Every row gives one point. Each table stands for the endless flat space through its points: a line for two points, a plane for three, and so on. The two share one point or none. Which?
In the rows, zero is written as 100.

First (2 x 3):
85; 45; 120
87; 61; 122
Second:
97; 70; 128
92; 75; 108
They share: no point

First, 5 rows:
102; 73; 111; 140; 56; 66
100; 84; 106; 84; 95; 93
117; 76; 87; 74; 104; 114
112; 92; 102; 110; 83; 97
97; 55; 106; 72; 104; 82
Second (2 x 6):
94; 74; 116; 114; 65; 110
98; 74; 107; 111; 71; 104
They share: no point

First:
89; 94; 88; 66; 90; 119; 107; 93; 130; 76; 116
68; 165; 71; 139; 91; 79; 147; 162; 124; 121; 147
89; 122; 89; 91; 96; 105; 129; 118; 114; 112; 129
70; 170; 63; 125; 83; 85; 109; 123; 78; 107; 136
69; 147; 80; 105; 89; 100; 99; 113; 94; 104; 121
78; 154; 96; 72; 99; 53; 107; 102; 138; 123; 85
Second, 6 rows:
77; 96; 120; 106; 66; 58; 93; 101; 105; 105; 103
44; 129; 77; 59; 107; 72; 78; 139; 91; 128; 115
93; 131; 69; 69; 87; 80; 105; 112; 138; 106; 72
50; 101; 41; 61; 131; 52; 104; 153; 113; 94; 89
44; 125; 63; 54; 111; 63; 76; 140; 95; 126; 101
89; 92; 134; 123; 74; 80; 129; 109; 119; 80; 127
They share: no point

First:
85; 110; 93; 65; 95; 102; 86; 100; 137; 99; 111; 119; 136; 96; 54; 113; 66; 93
111; 125; 127; 84; 56; 135; 104; 134; 105; 68; 138; 115; 132; 93; 93; 117; 37; 109
105; 99; 109; 66; 79; 142; 95; 151; 91; 67; 109; 119; 131; 92; 63; 88; 60; 110
109; 107; 107; 72; 59; 154; 125; 161; 97; 51; 123; 117; 113; 96; 89; 104; 60; 112
114; 104; 121; 75; 71; 114; 89; 116; 105; 77; 117; 130; 120; 102; 60; 99; 55; 91
Second (5 x 18):
94; 121; 87; 92; 82; 132; 100; 116; 119; 87; 137; 114; 109; 100; 83; 100; 80; 88
102; 85; 38; 79; 81; 84; 112; 121; 124; 129; 164; 117; 68; 117; 61; 86; 94; 78
71; 131; 85; 87; 73; 114; 87; 134; 138; 87; 148; 118; 102; 74; 95; 88; 87; 98
98; 104; 81; 41; 57; 119; 133; 130; 121; 53; 78; 124; 149; 139; 60; 146; 72; 109
141; 73; 37; 63; 59; 101; 149; 114; 122; 113; 130; 102; 115; 164; 74; 96; 121; 89
They share: no point

First (5 x 24):
131; 91; 103; 115; 117; 134; 87; 67; 111; 112; 64; 94; 132; 123; 80; 76; 110; 82; 75; 52; 93; 149; 125; 123
80; 120; 122; 74; 157; 125; 84; 76; 91; 133; 132; 88; 88; 155; 141; 99; 132; 50; 49; 73; 92; 127; 153; 158
51; 83; 159; 103; 151; 70; 107; 53; 99; 98; 82; 72; 68; 125; 118; 96; 184; 86; 109; 106; 65; 149; 97; 77
54; 107; 144; 91; 145; 109; 92; 71; 102; 125; 112; 84; 80; 125; 136; 114; 151; 77; 82; 112; 74; 125; 127; 122
101; 111; 113; 77; 178; 98; 75; 82; 79; 121; 111; 79; 88; 176; 117; 84; 141; 38; 64; 49; 95; 133; 135; 134
Second, 4 rows:
82; 104; 127; 92; 158; 107; 80; 100; 139; 136; 93; 110; 88; 110; 113; 84; 129; 99; 85; 112; 101; 114; 115; 91
101; 84; 123; 104; 95; 146; 95; 61; 93; 104; 73; 95; 118; 93; 112; 115; 110; 114; 104; 89; 72; 151; 113; 116
78; 113; 133; 127; 116; 127; 115; 62; 95; 130; 70; 65; 114; 138; 78; 119; 141; 72; 57; 70; 76; 132; 144; 146
107; 88; 114; 74; 158; 131; 75; 98; 149; 133; 85; 135; 89; 76; 132; 90; 102; 127; 116; 122; 107; 124; 102; 66
They share: no point

First, 7 rows:
83; 60; 143; 89; 152; 119; 121; 136; 99; 108; 102; 94; 113; 88; 90; 92; 136; 112; 83; 123; 134; 168; 116; 74
118; 43; 157; 99; 110; 72; 120; 107; 104; 151; 176; 105; 76; 174; 105; 149; 134; 101; 89; 124; 136; 110; 107; 56
93; 95; 106; 76; 116; 57; 82; 132; 111; 145; 144; 86; 85; 110; 92; 158; 66; 56; 36; 149; 113; 79; 65; 123
76; 57; 126; 97; 119; 104; 94; 124; 71; 104; 103; 62; 79; 88; 99; 79; 114; 106; 99; 84; 164; 164; 153; 81
79; 96; 108; 92; 127; 70; 70; 120; 109; 118; 119; 63; 68; 78; 91; 121; 55; 69; 55; 123; 143; 106; 96; 121
98; 71; 150; 126; 161; 99; 103; 97; 124; 105; 123; 94; 75; 106; 92; 114; 107; 106; 89; 126; 143; 140; 111; 79
69; 113; 108; 81; 90; 40; 37; 105; 104; 140; 132; 48; 27; 100; 109; 141; 29; 70; 40; 121; 152; 81; 95; 119
Second, 5 rows:
78; 85; 146; 96; 140; 71; 69; 79; 79; 111; 142; 76; 51; 153; 98; 138; 101; 118; 59; 114; 100; 113; 121; 64
137; 41; 122; 119; 98; 91; 89; 128; 105; 115; 135; 117; 79; 99; 106; 113; 96; 89; 85; 129; 152; 125; 117; 91
129; 49; 130; 115; 107; 86; 107; 115; 103; 111; 135; 128; 68; 103; 87; 122; 105; 77; 64; 132; 162; 116; 132; 82
148; 31; 108; 130; 83; 98; 101; 154; 109; 129; 128; 125; 102; 83; 119; 107; 102; 72; 108; 133; 168; 134; 116; 107
145; 35; 119; 121; 93; 95; 80; 132; 108; 113; 135; 115; 80; 95; 111; 108; 90; 96; 91; 128; 150; 129; 109; 95
They share: 96; 72; 128; 112; 121; 86; 89; 107; 86; 124; 128; 93; 72; 130; 104; 133; 111; 95; 81; 119; 129; 127; 118; 88

First (5 x 24):
86; 102; 97; 136; 81; 67; 82; 137; 73; 69; 121; 96; 119; 68; 121; 80; 104; 97; 73; 99; 73; 92; 84; 96
96; 119; 81; 147; 75; 59; 86; 161; 80; 67; 108; 115; 135; 42; 115; 82; 121; 89; 66; 120; 69; 97; 99; 75
117; 107; 96; 144; 93; 80; 77; 179; 86; 52; 99; 103; 132; 24; 124; 79; 109; 68; 87; 108; 81; 82; 93; 66
59; 86; 111; 125; 81; 66; 79; 95; 56; 81; 143; 82; 99; 113; 122; 79; 86; 123; 72; 81; 70; 94; 66; 125
49; 79; 71; 110; 63; 72; 81; 137; 123; 23; 110; 89; 157; 79; 160; 117; 141; 63; 29; 78; 32; 69; 75; 108
Second:
60; 74; 125; 112; 45; 83; 67; 94; 68; 53; 137; 95; 96; 88; 110; 85; 98; 90; 80; 40; 85; 82; 94; 99
60; 78; 123; 113; 43; 76; 67; 104; 75; 52; 135; 88; 85; 87; 111; 96; 102; 93; 88; 41; 92; 88; 102; 99
74; 80; 103; 109; 81; 96; 101; 124; 77; 52; 131; 100; 101; 101; 121; 98; 80; 91; 84; 73; 104; 112; 74; 109
83; 99; 92; 123; 83; 70; 100; 144; 90; 59; 121; 76; 84; 92; 134; 113; 95; 103; 94; 88; 107; 119; 90; 114
They share: no point

First, 5 rows:
89; 70; 33; 62; 100; 34; 81; 67; 128; 105; 84; 112; 72; 126; 88; 72; 118; 128; 146; 129; 73; 144; 145; 117
117; 66; 48; 101; 83; 57; 86; 96; 125; 121; 115; 85; 34; 89; 85; 70; 72; 135; 113; 101; 86; 129; 120; 119
70; 73; 98; 90; 43; 122; 102; 114; 47; 156; 140; 156; 92; 138; 77; 116; 94; 85; 92; 109; 72; 116; 75; 124
85; 28; 68; 85; 73; 97; 92; 84; 87; 131; 135; 111; 52; 103; 77; 116; 64; 105; 77; 79; 72; 111; 70; 109
60; 66; 75; 56; 99; 72; 105; 64; 83; 116; 128; 141; 84; 133; 74; 95; 127; 104; 121; 108; 71; 105; 120; 115
Second:
99; 23; 64; 52; 52; 92; 71; 103; 67; 138; 132; 118; 90; 139; 78; 96; 105; 117; 109; 131; 100; 139; 127; 154
78; 117; 107; 82; 92; 65; 122; 42; 131; 97; 91; 125; 84; 141; 63; 38; 136; 116; 137; 114; 59; 75; 111; 118
60; 93; 65; 106; 105; 95; 115; 86; 78; 132; 127; 172; 39; 100; 66; 78; 127; 104; 113; 103; 84; 99; 127; 88
58; 111; 71; 106; 115; 81; 127; 74; 96; 120; 125; 166; 47; 104; 66; 72; 129; 102; 119; 99; 72; 91; 125; 86
They share: no point

First:
89; 109; 92; 70; 89; 113; 102; 89; 130; 89; 88; 106; 83; 88; 80; 141; 57; 117; 69; 107; 73; 88; 112; 100
74; 99; 137; 70; 104; 133; 72; 119; 95; 49; 108; 76; 103; 98; 95; 111; 87; 107; 74; 127; 68; 88; 77; 70
Second (5 x 24):
82; 139; 125; 65; 113; 126; 83; 127; 107; 68; 83; 133; 70; 87; 85; 154; 54; 143; 95; 110; 82; 63; 81; 78
49; 125; 130; 59; 113; 127; 98; 117; 84; 70; 92; 92; 57; 81; 128; 147; 65; 136; 66; 103; 89; 54; 101; 72
69; 117; 123; 31; 64; 105; 71; 135; 99; 78; 115; 114; 50; 106; 95; 111; 38; 153; 91; 128; 115; 71; 95; 84
81; 93; 108; 35; 43; 99; 64; 121; 122; 82; 122; 100; 75; 115; 70; 87; 43; 134; 92; 133; 109; 100; 101; 96
88; 95; 105; 60; 73; 112; 81; 103; 123; 77; 107; 93; 92; 102; 75; 110; 62; 114; 76; 124; 80; 99; 100; 94
They share: 83; 105; 110; 70; 95; 121; 90; 101; 116; 73; 96; 94; 91; 92; 86; 129; 69; 113; 71; 115; 71; 88; 98; 88

First, 2 rows:
63; 129; 99; 119; 129; 122; 77; 104; 118; 87; 125; 101; 92; 103; 105; 84; 110; 98; 136; 91; 127; 104; 111; 125
75; 120; 75; 116; 132; 95; 80; 128; 139; 111; 140; 98; 80; 100; 123; 84; 110; 107; 118; 67; 145; 86; 93; 143
Second, 2 rows:
79; 144; 93; 132; 138; 105; 85; 109; 115; 104; 133; 112; 102; 83; 108; 95; 96; 99; 121; 71; 151; 85; 91; 128
75; 135; 94; 124; 133; 108; 80; 113; 118; 102; 132; 105; 94; 90; 107; 87; 101; 101; 122; 75; 144; 88; 98; 128
They share: no point

First:
94; 119; 89; 148; 91; 145; 86; 126; 168; 110; 65; 104; 46; 27; 146; 39; 66; 92; 144; 98; 87; 109; 99; 145
102; 123; 94; 109; 112; 141; 105; 108; 144; 100; 81; 109; 56; 59; 122; 76; 72; 104; 104; 97; 79; 88; 95; 140
113; 121; 78; 79; 106; 113; 91; 93; 120; 126; 103; 141; 93; 79; 125; 116; 99; 140; 64; 120; 119; 61; 124; 117
118; 129; 93; 58; 127; 125; 118; 86; 106; 104; 107; 128; 82; 99; 100; 129; 88; 130; 48; 106; 87; 57; 101; 123
Second (6 x 24):
87; 101; 76; 110; 91; 142; 73; 86; 134; 111; 107; 126; 65; 87; 119; 110; 96; 108; 112; 100; 102; 62; 109; 144
125; 123; 110; 75; 95; 94; 117; 131; 154; 115; 98; 164; 85; 62; 142; 72; 35; 143; 96; 130; 74; 93; 92; 91
93; 175; 62; 69; 95; 158; 91; 47; 108; 89; 82; 114; 63; 54; 94; 116; 83; 123; 74; 112; 110; 27; 118; 151
96; 105; 50; 114; 74; 131; 76; 90; 109; 101; 91; 134; 79; 105; 136; 108; 104; 106; 137; 86; 87; 41; 82; 158
141; 182; 38; 80; 101; 122; 127; 92; 64; 93; 35; 103; 87; 53; 126; 97; 105; 116; 88; 89; 79; 37; 83; 162
131; 167; 32; 105; 99; 134; 112; 94; 59; 94; 41; 97; 90; 81; 137; 92; 122; 104; 97; 71; 84; 35; 68; 172
They share: 110; 125; 88; 97; 106; 129; 99; 104; 130; 114; 91; 123; 72; 67; 124; 92; 82; 118; 88; 107; 95; 78; 105; 128

First (7 x 24):
91; 150; 127; 123; 130; 48; 112; 123; 104; 151; 85; 109; 93; 27; 60; 116; 135; 138; 56; 80; 142; 67; 103; 49
43; 161; 136; 109; 93; 86; 85; 129; 96; 82; 93; 134; 109; 130; 88; 150; 130; 132; 103; 88; 142; 62; 130; 79
82; 107; 153; 124; 130; 122; 34; 81; 83; 69; 91; 96; 105; 42; 88; 97; 106; 132; 98; 101; 110; 80; 96; 73
93; 123; 110; 58; 94; 88; 55; 152; 90; 40; 84; 164; 94; 105; 90; 166; 132; 115; 90; 105; 91; 72; 119; 68
78; 160; 113; 99; 115; 83; 83; 126; 101; 104; 91; 123; 89; 62; 75; 132; 112; 148; 92; 103; 116; 65; 89; 66
56; 129; 134; 106; 93; 121; 54; 145; 127; 83; 122; 112; 124; 106; 59; 136; 137; 133; 58; 106; 155; 94; 117; 91
88; 168; 80; 55; 100; 70; 97; 189; 123; 83; 103; 162; 100; 103; 72; 183; 138; 144; 76; 108; 119; 83; 105; 85
Second, 3 rows:
78; 144; 152; 106; 121; 80; 94; 121; 83; 64; 81; 152; 108; 56; 76; 112; 159; 131; 79; 78; 103; 91; 103; 76
67; 123; 131; 118; 115; 82; 102; 111; 98; 75; 98; 135; 111; 52; 91; 123; 162; 136; 78; 76; 106; 76; 119; 70
60; 120; 131; 127; 115; 80; 115; 100; 98; 70; 99; 140; 111; 41; 100; 118; 177; 143; 79; 66; 97; 76; 118; 67
They share: no point
